Each row of a before or after table is a point. The points were changed in one or more steps. Then noise was added and the rows were shuffled. The steps act on how far a point lies along the listed directions, d1 being the first. What was done? A step turns or swaps two directions, mirrors them in a line or flattens them onto one, adds a multiple of one to another, or multiplies one. Angles are multiples of 10 degrees, from the lower direction toward the higher: turns from -170 to 170, lines from 10 to 170 but not 90. Use the fewest steps. Two steps may share a direction if one is a turn and the other turns, adds or multiplies; they go together, in the order done. Otherwise the lowest direction goes first.

Directions:
(1): -.27,.38,-.30
(2): .37,-.06,-.40
(3): -.31,-.40,-.23
Before, 12 rows:
-.16,-.17,.27
.72,.06,-.17
-.48,.75,.44
-.16,.33,.36
.17,.03,.03
.14,-.12,-.19
.52,-.24,.19
-.71,.54,-.07
-.36,-.07,.20
.30,.52,.14
.10,.07,-.57
-.46,-.13,.35
After (12 x 3):
.21,.30,.13
-.18,.08,-.14
-.36,.45,-.40
.07,-.25,.13
.05,.11,.03
-.15,.89,-.27
.01,-.11,.02
.08,.78,-.02
-.01,-.29,.03
.02,.40,-.06
-.03,-.21,.01
.29,-.11,.29
Steps: add -0.7 times d3 to d1; multiply d2 by 0

Directions:
(1): -.07,-.08,-.43,-.29,-.49,.05,.42,-.33
(2): .08,-.38,.00,.30,.29,-.36,.07,-.60
(3): .33,-.28,.05,-.37,.07,.49,-.41,-.28
(4): -.34,.39,.03,-.50,.20,-.33,-.25,-.27
(5): .39,.25,-.62,-.02,.44,-.02,.06,.11
(6): -.19,.27,-.31,.48,-.26,.17,-.47,-.24
Before (13 x 8):
-.53,.19,.07,-.44,.12,-.39,-.11,-.20
.18,.23,-.61,-.33,-.23,.34,-.06,-.21
.07,.14,-.65,-.03,-.14,.34,-.23,-.32
-.22,.18,.22,.03,.21,-.40,.07,.13
-.27,.21,-.25,.48,.00,-.14,.04,.05
.10,.32,.14,-.33,-.12,.18,.08,.34
.21,.40,-.23,.55,.38,.06,-.49,-.19
.65,.16,-.91,.03,.25,.41,.01,-.13
-.31,.35,.13,-.44,-.16,-.25,.49,.39
.62,-.31,-.33,-.09,-.05,.38,.08,.37
-.16,.01,.00,.19,-.08,-.35,.01,-.32
-.28,-.02,.03,.94,.04,-.38,-.15,-.24
-.10,.05,.01,-.07,.07,-.23,-.18,.14
After, 13 rows:
.15,-.06,-.34,.92,.03,.17,-.37,-.15
-.20,.15,-.35,.41,-.14,.15,-.18,-.15
.23,-.18,-.15,-.48,-.43,.26,.30,.46
.46,.14,-.62,.10,.08,.37,-.18,-.46
-.05,.01,-.17,-.04,.11,-.26,-.13,.01
-.05,-.24,-.13,-.33,-.37,.41,-.17,-.46
.00,-.13,.06,.42,-.03,-.16,-.12,-.24
-.59,.50,.20,-.06,-.09,-.48,.16,.11
-.12,-.13,.04,-.55,-.46,.24,-.03,-.40
-.09,.44,.12,-.39,-.03,-.08,.07,.13
.25,-.18,-.51,-.52,-.61,.49,.42,-.37
-.39,-.03,.10,-.01,.35,-.49,-.16,-.40
-.12,.23,-.14,.27,.23,-.37,.02,-.03
Steps: turn d1 and d5 by -70 degrees; turn d2 and d4 by -40 degrees; turn d3 and d6 by -40 degrees
